Each row is a point. A path goes straight from each point to the next, and from the last back to the first. The post is the endless flat space through its rows: a point in 2 columns, a line in 3, a plane in 4, and so on, so that a path can go around it. How many times does the path go around the post? Going back the other way cancels.

Post:
[[ 33  18  23]
 [-28   9 -34]]
Path:
[[ -8  33 -36]
 [ 12  57   6]
 [-19   5  40]
 [-73 -14 -51]
 [ 30   4   0]
 [ 12  13 -24]
 [ -6 -20 -16]
 [ 45   8  52]
 [ 21  27  58]
 [-90  50 -88]
 [ 22  35 -49]
 [  5 -23 -44]
 [-30 -25 -13]
 [-36  -6  38]
 [ 13  49  27]
 [ -7  27  27]
 [  7  -5  32]
 [ 38  -8   8]
 [ 62  13   3]
 [ 20  30   1]
 [-19  53   2]
 [ -9   7  14]
 [-22 -18 -17]
 [-12  -2  36]
 [-21  35  -5]
 [-12  62 -42]]
Times around: 0

Post:
[[-25  30  31 -25 -17  16   2 -31]
 [-32  54  14 -19 -28  -4 -21   0]
 [-10  40  79 -13 -26  -2  23   4]
 [ -3  -6  16  30 -14  57   4   7]
 [ 21 -17  15  -6  40  28  17  41]
 [ 27 -36  -4   9 -23  33 -12  24]
 [-19  19  21  13  20 -42  20  -8]]
Path, 20 rows:
[[  7  35  15 -14 -22  64  11  24]
 [-48  30   3  -4  13  -6   0  50]
 [-29   9  39   1 -40 -29  17   0]
 [-41  53 -41  -5  46   3  26  -8]
 [-10   5   4  50 -48  31  -8 -27]
 [ 18  33   6   5 -14  43 -20  12]
 [ 25  -2  -6 -48 -31  31   6 -21]
 [-25  16   3  41 -16 -29  -1  53]
 [-56  42  53   3   3 -14  -2  13]
 [  6  36  57 -33 -14  43 -20 -10]
 [ 43  20  62 -15  53  -7  26  81]
 [ 27  14  50 -28  -5  18 -26  63]
 [ 42  48  57 -78   3  67   4  55]
 [ 42   6  30  -6   4  -6  51  40]
 [-35   0  38 -42 -45 -12   7 -32]
 [-45  -5  -9  30 -18 -83 -40 -10]
 [  8  -7  72 -28 -29  -2  -5  14]
 [ -1  -6  94  14 -28   9  43  10]
 [-19  -1  66  12  30  26  29 -19]
 [ 42   5  92   5  67  35  62  29]]
Times around: 2

Post, 11 rows:
[[  3  -6  14   6 -14   8   9   6 -18   8  51  36]
 [-14 -27  21 -14 -10 -14   9   5   4  29 -20 -17]
 [-40  29  40  -7  -3 -10  -2   3   2  -7  -4   6]
 [  7 -13 -15   6  44  -1   7  14  37 -28   6   1]
 [-14  15   3  28  35   5 -15 -17 -19 -21   2   1]
 [  3  34  16 -16  35   1  17 -15  11  -5  20   2]
 [-41  -6   9 -16 -46  15 -28  13 -14  12  16  -6]
 [  8  22   5   3 -21 -16  45  -4  11 -23  -4 -20]
 [ 17   4 -73  37  40 -33 -55  -3  12  22  19 -30]
 [ 19  -2 -12   0 -33 -41 -37  33  14 -20  31 -42]
 [ 24  -6  17 -14 -38  18  -1 -36   0  34   6  29]]
Path (29 x 12):
[[  -6  -23   12   28    0   10  -13  -17   -9   32   43   25]
 [ -30   -4   44   -5    8   11  -50   18   22   -8    6   29]
 [  20   18  -31   19   12  -31    0   -5   -3   43   -4    1]
 [  -8   17  -32   26   -2  -30   43  -23  -17   25  -24   24]
 [ -36   -5  -40    1   19   -1  -37  -18    4    7  -12  -19]
 [  13  -29    2  -11   -2  -28   -3   30   10   -1   23   35]
 [  -7   29   15  -27   -7    7  -40   -2   18   -2   12   33]
 [ -22   15   14  -30  -53    2  -11    8   18  -10   22    7]
 [  60  -31  -19   -3   11  -11  -16  -22   59   -9   48   15]
 [  14  -10  -31  -40    6  -19    9  -23   52   20   19  -39]
 [  28   24  -16    7  -13  -15   34  -34   13   -3   26    2]
 [  10   34    3    4  -10  -12   -2   16   51   -8   77    7]
 [ -16   37    5  -28   -7  -21  -22    5   14   29    4  -45]
 [  29   57   -2   30   -1   -7   29  -14  -39  -10   11    1]
 [  90  -29   15    7   35  -15  -64    4   36  -27   31  -11]
 [  44  -48  -23    9    3   13  -29    0   29   28   38  -26]
 [ -68    1  -15   18  -47   -8  -14   59   33  -33    3  -26]
 [ -15  -12   32    7   -8  -42  -31   30   27  -20   42   25]
 [  32  -51  -27   61   29  -25  -21   12   36  -49   39   22]
 [ -35   30   26   12  -26   -5 -121    8   -1   -1   37   13]
 [ -38   18   69   10  -17    1  -38   20   -3   -9   23   -6]
 [  37   -5  -10    5   -7   -8   20  -18   32  -10    9   -5]
 [ -53   85   14  -16   62   19   34  -15   -4  -36   62   50]
 [  -9   42   10  -23    5    0   59   14   -4   -8   21   24]
 [  13  -29   24   10  -40    0  -11   24  -26   13  -12   17]
 [  -1  -22   19   16  -13    8  -33   15  -18   19   12   -4]
 [  -2   17   -5   -2  -64    3  -19   23  -29  -28   24   -2]
 [ -17   -4  -31  -20    9  -21   57   41   43  -48   20   -1]
 [   7  -37   -4   53  -13  -72   32   22  -32   -6   22  -39]]
Times around: 1
